Each row is a point. To make a cloud, some directions were put in groups of two or more. Within a group, all points are equally far from the middle, so they leave a hole (a ring in 2 directions, a hollow ball in 3). The other directions are filled evenly. Then the cloud was stretched, turned, moved and blurred a little. How many holes are there, and how many directions does each take, smallest first?

Cloud (20 x 3)
[[-0.13  0.41  0.54]
 [-0.29 -0.61 -0.56]
 [-0.57  0.17 -0.10]
 [ 0.18  0.43  0.81]
 [-0.30 -0.03 -0.21]
 [ 0.19 -0.25  0.18]
 [ 0.04  0.62  0.08]
 [-0.09  0.03  0.45]
 [-0.22  0.45  0.30]
 [ 0.14  0.03 -0.06]
 [ 0.32  0.49 -0.14]
 [ 0.57 -0.19 -0.13]
 [-0.36 -0.40  0.02]
 [ 0.15  0.02  0.05]
 [-0.15  0.19  0.27]
 [ 0.23 -0.37  0.57]
 [ 0.12 -0.53  0.50]
 [-0.37 -0.58 -0.03]
 [-0.37 -0.08  0.12]
 [ 0.20 -0.12  0.08]]
Holes: 0

Cloud (30 x 4)
[[-0.13 -0.54 -0.12 -0.38]
 [-0.60 -0.07  0.10 -0.26]
 [-0.05 -0.10 -0.07 -0.39]
 [-0.21 -0.69 -0.04 -0.13]
 [ 0.70  0.05 -0.32 -0.20]
 [ 0.36 -0.47  0.57 -0.25]
 [ 0.12  0.63 -0.28 -0.05]
 [ 0.01 -0.33 -0.22 -0.24]
 [ 0.17  0.06 -0.05 -0.77]
 [-0.30 -0.34 -0.27 -0.42]
 [-0.03  0.29 -0.02 -0.64]
 [ 0.04 -0.52 -0.34  0.16]
 [-0.32 -0.30  0.21  0.28]
 [-0.10 -0.42  0.18  0.51]
 [ 0.20  0.62 -0.18 -0.21]
 [ 0.12 -0.10 -0.41  0.36]
 [ 0.05 -0.41 -0.52  0.23]
 [ 0.27 -0.40 -0.03 -0.51]
 [-0.19 -0.31 -0.18  0.10]
 [-0.02  0.10  0.75 -0.12]
 [ 0.04  0.28  0.33 -0.18]
 [-0.26 -0.31  0.22  0.19]
 [-0.53 -0.20  0.39  0.11]
 [ 0.30 -0.41  0.17 -0.46]
 [-0.57  0.31 -0.21  0.06]
 [ 0.71 -0.23 -0.05  0.08]
 [-0.11 -0.52  0.48 -0.03]
 [-0.35  0.41 -0.60  0.23]
 [-0.65  0.15 -0.01 -0.25]
 [ 0.23  0.12  0.07  0.07]]
Holes: 0

Cloud (50 x 6)
[[-0.51 -0.33 -0.31 -0.06 -0.12 -0.03]
 [-0.28  0.37 -0.25 -0.48 -0.33 -0.45]
 [ 0.16 -0.53 -0.24  0.65 -0.19  0.11]
 [-0.48  0.11 -0.25  0.04 -0.20 -0.41]
 [-0.16 -0.49  0.28 -0.07 -0.41 -0.25]
 [ 0.16  0.44  0.35  0.33 -0.47  0.17]
 [-0.01 -0.38 -0.25 -0.34  0.14  0.41]
 [-0.23  0.41 -0.08  0.49 -0.32 -0.50]
 [-0.33  0.39  0.32 -0.45 -0.17 -0.65]
 [-0.10 -0.29 -0.14 -0.40 -0.50 -0.42]
 [ 0.16 -0.31 -0.13  0.72  0.07 -0.01]
 [-0.13  0.50 -0.56  0.09 -0.45 -0.38]
 [ 0.40  0.16  0.28 -0.01  0.34 -0.20]
 [-0.40 -0.03  0.44  0.30  0.24  0.06]
 [ 0.52  0.31  0.35  0.01 -0.04 -0.57]
 [-0.28  0.43 -0.25 -0.48 -0.38 -0.22]
 [-0.16  0.05  0.43  0.17  0.26 -0.70]
 [-0.11 -0.06 -0.51 -0.19 -0.54  0.28]
 [-0.40 -0.53  0.28 -0.04  0.06 -0.53]
 [-0.18  0.14 -0.29 -0.47 -0.61 -0.27]
 [-0.57  0.21  0.13  0.05 -0.52 -0.06]
 [ 0.03  0.39 -0.12  0.14  0.34  0.20]
 [ 0.10  0.29  0.07  0.49  0.14 -0.17]
 [-0.29 -0.17  0.09 -0.23 -0.28 -0.77]
 [-0.28 -0.61  0.35 -0.23 -0.02 -0.48]
 [ 0.23  0.21 -0.48 -0.24  0.15 -0.19]
 [-0.16  0.66  0.05  0.03  0.16 -0.12]
 [ 0.31 -0.46  0.04 -0.02 -0.39  0.10]
 [ 0.24  0.05 -0.35 -0.77 -0.29 -0.50]
 [ 0.55 -0.35 -0.21 -0.10  0.17 -0.19]
 [-0.05 -0.68 -0.04  0.45 -0.36 -0.08]
 [-0.04  0.30  0.14 -0.35 -0.40  0.27]
 [ 0.22 -0.03 -0.38  0.25 -0.89 -0.14]
 [-0.42  0.35  0.13 -0.13 -0.26  0.21]
 [-0.17  0.58  0.23 -0.18  0.18 -0.19]
 [-0.01 -0.63 -0.29  0.23 -0.51  0.22]
 [-0.13 -0.07  0.18 -0.27 -0.11  0.33]
 [ 0.26 -0.30 -0.17  0.08 -0.59 -0.42]
 [ 0.13  0.05 -0.42 -0.41 -0.47 -0.62]
 [ 0.30  0.11  0.33 -0.08  0.46 -0.09]
 [-0.07  0.25  0.38 -0.29 -0.40  0.08]
 [ 0.47 -0.01 -0.32  0.04 -0.49 -0.29]
 [-0.32  0.54  0.29 -0.15 -0.07 -0.66]
 [ 0.39 -0.29  0.24  0.26 -0.15 -0.35]
 [-0.08  0.22 -0.47  0.08 -0.68 -0.50]
 [ 0.42 -0.52 -0.21 -0.24  0.08  0.10]
 [-0.06 -0.68  0.04 -0.11 -0.34 -0.27]
 [ 0.22 -0.35 -0.35 -0.35 -0.38 -0.23]
 [-0.11 -0.18  0.62  0.14 -0.01 -0.28]
 [ 0.25  0.22 -0.45 -0.16  0.02 -0.52]]
Holes: 1 (4)
